Rows are points. Examples show where two turns around zero, p and q, send a point. Write where each new point lands after one turn and then the other. Backwards means that the second turn is done in reverse. Each puzzle has new turns, and all numbers are rounded.

Turn p:
[-9, 48, 2] => [1, 31, -37]
[-11, -19, 9] => [-17, -12, 10]
[3, -11, -24] => [17, -21, -1]
[-10, -14, 6] => [-14, -10, 6]
[28, -4, 7] => [14, 12, 22]
Turn q:
[9, -33, 1] => [8, -31, 12]
[28, 16, 18] => [23, 21, 20]
[-22, 11, -21] => [-16, 4, -28]
[-15, 6, 2] => [-15, 6, -3]
Where do these land?
p, then q: [-11, 17, -17] => [13, -8, -21]
q, then p backwards: [18, -34, 14] => [13, -36, -15]
p, then q: [-23, -15, -10] => [-10, -27, -4]
q, then p: [-3, 14, -12] => [13, -2, -13]
q, then p: [19, 17, 25] => [-3, 36, 1]

Turn p:
[-17, 4, -3, -1, -45, -3] => [-1, -7, -8, -25, -34, -22]
[8, -19, -12, 31, -17, -7] => [0, 5, -28, 22, -24, -6]
[3, 9, 29, 18, -18, -44] => [20, 25, 22, 16, -25, -34]
[17, 0, -10, -25, -19, 17] => [21, -21, -11, -22, -2, 13]
[-16, 14, -14, 3, 45, 16] => [-31, 14, 1, -1, 40, 15]
[17, -4, -11, -27, 6, -2] => [20, -18, -4, -4, 20, 3]
[8, 4, 4, 17, 9, 14] => [-4, 15, -3, 6, -2, 19]
[-21, -7, 16, -16, 38, 9] => [-25, -11, 31, 7, 26, 12]
Turn q:
[34, -11, 3, 48, -38, 44] => [46, -10, -45, 51, 5, 11]
[-21, -15, -15, 3, 19, -9] => [-35, -2, 2, 2, 10, -5]
[-14, 14, 27, -19, 2, -2] => [5, -11, 29, -14, -14, 12]
[-8, -22, -30, -18, 1, -5] => [-32, 11, -22, -11, -7, 0]
[8, 11, 27, -5, -3, -23] => [19, -15, 18, -19, -5, -15]
[13, 9, 6, -5, 25, 8] => [7, 7, 10, -11, 23, 12]
[-12, 13, -18, -4, -5, -11] => [-11, 18, 7, 2, -13, -12]
Where do these land?
p, then q: [-20, -18, 5, -30, -15, -10] => [-13, -33, -15, -19, -6, -9]
q, then p: [17, 1, 28, -28, 9, 28] => [11, -22, 0, -12, 7, 44]
q, then p backwards: [6, -34, 2, 0, 16, 6] => [-6, -9, -27, -12, 12, 19]
q, then p: [3, 21, -20, 10, -4, 11] => [4, 32, -3, -7, -1, 2]
p, then q: [6, 14, 5, 14, 15, 0] => [10, 11, 19, 8, 6, 4]
q, then p: [-29, 27, 14, 27, -31, 4] => [11, 22, -2, 21, -49, -1]
q, then p backwards: [28, -14, -5, 27, -17, -1] => [20, -12, -31, 1, -5, -22]
p, then q backwards: [-11, 3, -28, -20, 26, -37] => [20, -8, -6, 38, 27, -26]

Turn p:
[-13, -5, 0, -10, -10, 7, 7, -3, -3] => [8, -7, 5, -17, -7, 7, 0, -1, -3]
[3, -4, -16, 8, 4, -11, -2, 16, 11] => [-14, 5, -6, 4, -2, -7, -9, 20, 7]
[-3, -8, 10, -15, 2, 0, -2, -7, 2] => [6, -10, 4, -10, 12, -2, -1, -7, 1]
[-4, 4, 9, -4, 5, 3, 16, 3, 5] => [-7, 4, 10, -8, 0, 7, 0, -10, 9]
[-5, 3, -4, -4, 3, 2, 4, -14, -2] => [-3, -7, -3, -6, -5, -3, 7, -10, -3]
[-11, 4, 7, -17, 9, 8, 11, 4, -11] => [-1, 8, 3, -22, 7, 11, 9, -10, -2]
[8, 3, -11, -8, -10, 3, -5, 10, 10] => [10, 7, -6, -4, -6, -10, -5, 11, 11]
[2, -1, -6, 12, 2, 1, -16, 10, 15] => [-3, 4, -13, 11, 0, -4, -19, 8, 3]
[18, -3, 2, 21, -6, 1, -2, -12, -20] => [7, -5, 1, 28, -3, 7, 19, 2, -8]
[5, 8, 11, 17, 0, -14, -9, -5, -6] => [-4, 4, 8, 22, 4, -6, -1, -4, -14]
Turn q:
[-3, -14, 8, -12, -8, -3, -4, 6, -2] => [-8, -11, -7, -2, -9, -3, -10, -11, 4]
[1, -7, -8, 6, -3, -5, -7, 6, 10] => [10, -8, -12, 2, 1, 4, -2, 5, 3]
[10, -13, -8, 0, -3, -1, -4, -4, -8] => [10, -9, -3, 2, 1, -2, 4, -15, -5]
[-1, -4, 1, 1, 3, 12, -8, -13, 7] => [-1, -1, 5, 14, 11, 6, 0, -5, 7]
[2, -8, 1, -7, 9, -12, -3, -1, 0] => [-2, -2, -11, -6, 6, -10, 1, -7, 4]
[-13, -9, -7, -3, 4, -1, -3, 4, -14] => [-11, -8, -9, 1, 1, 0, 2, -5, -16]
[-1, 48, -9, -4, -8, -3, 21, 2, 4] => [3, 42, 11, -18, -12, 15, 3, 19, -5]
[-5, -10, 11, 9, -2, -3, -6, -9, -6] => [-1, -5, 1, 14, 3, -14, -8, -3, -4]
[4, 1, 7, 6, 3, 7, 17, 4, 8] => [-1, -1, 10, 0, -9, -3, 11, 11, 10]
[6, 16, 4, 5, 4, 8, -3, 6, 1] => [3, 3, 14, -8, 6, 5, -3, 11, 0]
Where do these land?
p, then q: [17, 10, -1, 7, 12, -5, 3, -1, 3] => [2, 12, -6, 9, 1, -5, 5, 18, 0]
p, then q: [6, -3, 11, 8, -9, 16, 0, -5, 10] => [16, -6, 9, 13, 6, 2, -3, -2, 10]
q, then p: [15, -15, -4, 2, 4, -3, -12, 8, -15] => [2, -20, -2, 0, 16, -2, 16, 6, 2]
q, then p backwards: [-8, -4, 5, -9, 8, -3, 12, -17, 12] => [17, 13, -6, 4, 15, -2, 7, 3, 5]
q, then p: [9, -8, 8, 12, -5, 12, 8, -8, -5] => [0, -7, 19, 16, 3, 5, -2, -2, 1]
q, then p: [-3, 0, 3, -3, -5, -6, -14, 9, 2] => [6, -2, -14, -2, 6, -4, -4, 7, -4]
p, then q: [4, 3, -12, -5, -15, 0, -11, 8, -1] => [14, -1, -2, -18, -5, 3, -5, 1, -3]
p, then q: [2, -3, -13, 11, 6, -4, 2, -4, 7] => [0, -4, -13, 9, -7, 4, -2, 8, -5]
p, then q: [-11, 16, 2, 1, -2, -13, 7, 1, 11] => [-8, 12, -4, 3, 0, -7, -21, -1, -3]
p, then q: [-5, -1, 0, 4, 4, 7, 9, 7, 3] => [-6, 1, 3, 6, 0, 12, -4, 2, 3]
p, then q: [-12, -1, 14, -18, 9, -9, 9, 11, -16] => [-28, 7, 12, -14, 6, -3, 5, -6, 3]
p, then q: [-14, 6, -12, -10, -7, 9, -15, -9, -11] => [9, 3, -2, -11, -6, 4, 5, -23, -13]

Turn p:
[8, 25, -37, 1, -6, 31, -25, 0, -28, -2, 16, 19] => [0, 37, 12, -25, 25, -3, -22, -35, -4, -9, 17, -15]
[3, 9, -13, -1, -12, 18, 7, 29, -29, 19, 1, -20] => [-1, 6, -20, -25, 28, -5, -8, 4, -12, 22, 2, -26]
[-32, -23, 21, 27, 40, -1, 3, 33, 25, -11, 9, 33] => [19, -16, -11, 40, 8, 2, -39, 31, 18, -16, 25, 36]
[10, 28, -25, 14, 6, -25, -3, -6, -25, -1, 23, -20] => [21, 26, 7, 12, 25, -12, 26, -11, -19, -5, -3, -27]
[7, -15, -7, -31, 39, -15, 11, 30, -7, -18, 14, -11] => [47, -29, 10, -13, 10, 8, 7, 25, -3, -9, 20, -10]
[10, 27, -1, -29, -4, -8, -20, -15, 14, 13, -7, -19] => [-5, 3, 21, -13, -23, -19, 10, -2, 10, -5, -19, -32]
[-24, -18, -8, 4, -16, 21, 2, -1, -14, 6, -38, -22] => [-36, -19, -30, -15, 18, 19, -1, -4, 7, -4, -16, -8]
[-4, -27, 8, -21, 8, -19, 2, -7, 2, 12, -6, 29] => [3, -33, 17, 4, -4, -6, 5, -10, 20, 11, 9, 24]
[21, 0, 24, 3, -10, -22, -13, -9, 22, -19, -8, 13] => [4, 0, 23, 10, -27, -4, -1, 3, -11, -5, -26, 27]
[-5, 8, 29, 16, -19, 29, 27, -16, -22, -7, -12, -1] => [-36, 26, -10, -7, 6, 28, 9, 17, -2, 21, -1, 16]
[24, -22, 14, 3, 13, -9, 4, -21, 5, 19, 22, -12] => [28, 0, -5, 16, -22, 12, 18, -11, 13, 26, -5, -1]
[6, 22, 3, 23, -18, 8, 28, -8, 29, -7, -30, -10] => [-28, 20, -30, -6, -22, -12, 16, 19, -11, -15, -16, 16]
[-25, -14, -9, -10, -21, -9, -23, -10, 29, -3, 16, 22] => [-16, -21, 16, 23, -23, -8, -21, -27, -6, -13, 15, 1]
Turn q:
[-7, 3, -11, -13, 1, 12, -16, 37, 20, -2, -28, 11] => [-7, -1, -23, 39, -4, 8, -15, 27, -6, -14, 1, 8]
[21, -2, 31, 19, -10, 16, -8, 21, -12, -3, 7, -27] => [13, -18, 10, -9, -19, 2, 13, 28, -15, 18, 20, -24]
[3, 20, -33, -4, -2, -6, 3, 25, 21, 10, 16, 17] => [6, 31, -20, 8, -11, -19, -9, 17, 20, -11, -1, 22]
[-16, -15, 13, -9, 12, 19, -23, 13, -39, 0, 28, -21] => [-9, -32, -25, -32, 14, 6, -4, 14, 10, 21, 19, -23]
[-12, 29, -23, 18, -2, -27, -20, 37, -19, -12, 3, 18] => [-8, 23, -12, -18, 9, -25, -31, 35, -14, -30, 7, 1]
[-10, -3, -3, 24, 3, -5, -45, -1, -22, 11, 7, -7] => [-19, 2, -1, -23, 10, -6, -28, 20, -11, 25, -9, -22]
[-19, 6, 10, -11, -16, -20, 28, -27, 24, 24, -7, 13] => [-17, 10, 21, 1, -24, 15, 6, -32, 18, -20, -20, 19]
[15, 8, 7, -10, -12, 10, -9, -9, -35, -3, -6, -13] => [12, -6, -13, -24, 3, 17, 11, 1, -26, 6, -3, -12]
[-1, -13, -7, -20, 1, -9, 23, -34, 32, -5, -11, -32] => [14, 7, 20, 23, 11, 23, 22, -28, 29, -5, -20, -13]
[1, 22, 2, -17, 25, -15, 7, -18, 36, -5, 1, 25] => [10, 15, 20, 14, 10, 13, -16, -14, 17, -8, 2, 44]
[-11, 0, 3, 10, -1, 16, 45, -29, 26, -22, -7, 12] => [-12, 12, 24, 24, 7, -2, 35, -36, 3, -10, 18, 17]
[16, -16, -4, 8, -15, 16, -29, 4, -23, 0, 13, 4] => [4, -2, -23, -12, -7, -11, -12, 1, -21, 29, 7, -20]
[11, -8, 1, 21, 23, 17, -3, 6, -41, 18, 0, -11] => [-5, -28, -7, -22, 13, -20, 16, 21, -16, 25, -11, -2]
[10, -32, 14, -15, -6, -26, 48, -24, 32, -12, -16, 10] => [20, -13, 31, 32, -12, -3, 11, -54, 13, -27, -9, 4]
Where do these land?
q, then p backwards: [-33, 29, -14, 20, -4, 27, -7, 35, -1, -17, -32, -40] => [-46, 36, 16, 9, 9, -1, 36, 1, -12, -27, -3, -38]
p, then q: [8, -33, -14, -16, 16, -14, 4, 12, -10, 25, 11, 2] => [25, -11, 4, 8, -8, -17, 1, -20, 16, 27, -22, 0]
q, then p: [2, 9, 0, -2, -1, 25, 1, -11, -13, 18, -4, 32] => [-19, -4, 9, -4, 21, -10, 5, -23, 11, 6, 22, 10]
p, then q: [-6, -41, 31, -12, -10, -5, 18, -4, -20, 8, 13, 12] => [-26, -22, -12, 1, -29, -19, 6, -10, 10, 33, -8, 14]
p, then q: [1, 7, 2, 15, 9, 12, -14, 16, 39, -12, -33, -19] => [6, 18, -19, 30, 13, 4, -18, 11, -23, -26, 5, -24]
p, then q: [-8, 9, 24, -21, 27, -40, -19, 23, 4, -22, -12, -5] => [19, -44, 19, 24, -13, -10, -13, 19, -19, -11, 18, -16]
p, then q: [-15, 37, -2, 15, 0, 3, -9, 21, 38, -20, 4, -20] => [8, 17, -3, -10, 14, -3, -12, 33, -19, -27, 18, -36]
p, then q: [6, -13, -12, -4, 7, 23, 18, -29, -8, -8, 24, 22] => [1, 21, -6, -16, -10, 4, 15, -21, 13, 23, 23, 23]
p, then q: [11, 13, -25, 10, -17, -5, 34, -27, 20, 16, -15, 9] => [-7, 28, 0, -14, 2, -12, 10, -31, 13, -40, -8, 10]
q, then p: [-11, -21, 9, 9, 17, -30, -6, -27, -25, -8, 10, 7] => [7, -23, 28, 8, -12, 20, 12, -1, 32, -3, -16, -10]
p, then q: [-8, -18, 5, -8, -8, -19, -6, -2, -12, 10, 26, 29] => [-9, -14, 22, -18, -15, -12, -10, -14, 3, 30, -3, 6]
q, then p: [5, 28, -34, -1, -32, 23, -7, 3, 23, -29, -32, -22] => [0, 58, -26, -11, 31, -4, 5, 26, -17, -12, 5, -14]
q, then p: [-5, 18, 25, -23, 19, -16, -7, 0, 2, -3, 9, -25] => [14, -3, -1, -21, -29, 15, -30, 12, 9, 2, 6, 2]
q, then p: [30, -10, 2, 17, -7, 8, 15, 9, -31, 3, 11, 11] => [11, -21, 12, -7, 11, -8, 31, -14, -16, 24, 2, 2]
p, then q: [22, -14, 3, 0, -15, 8, -16, -18, -7, 38, 19, 6] => [-8, 18, 14, -8, -19, 19, 6, -14, 3, 23, -37, 7]
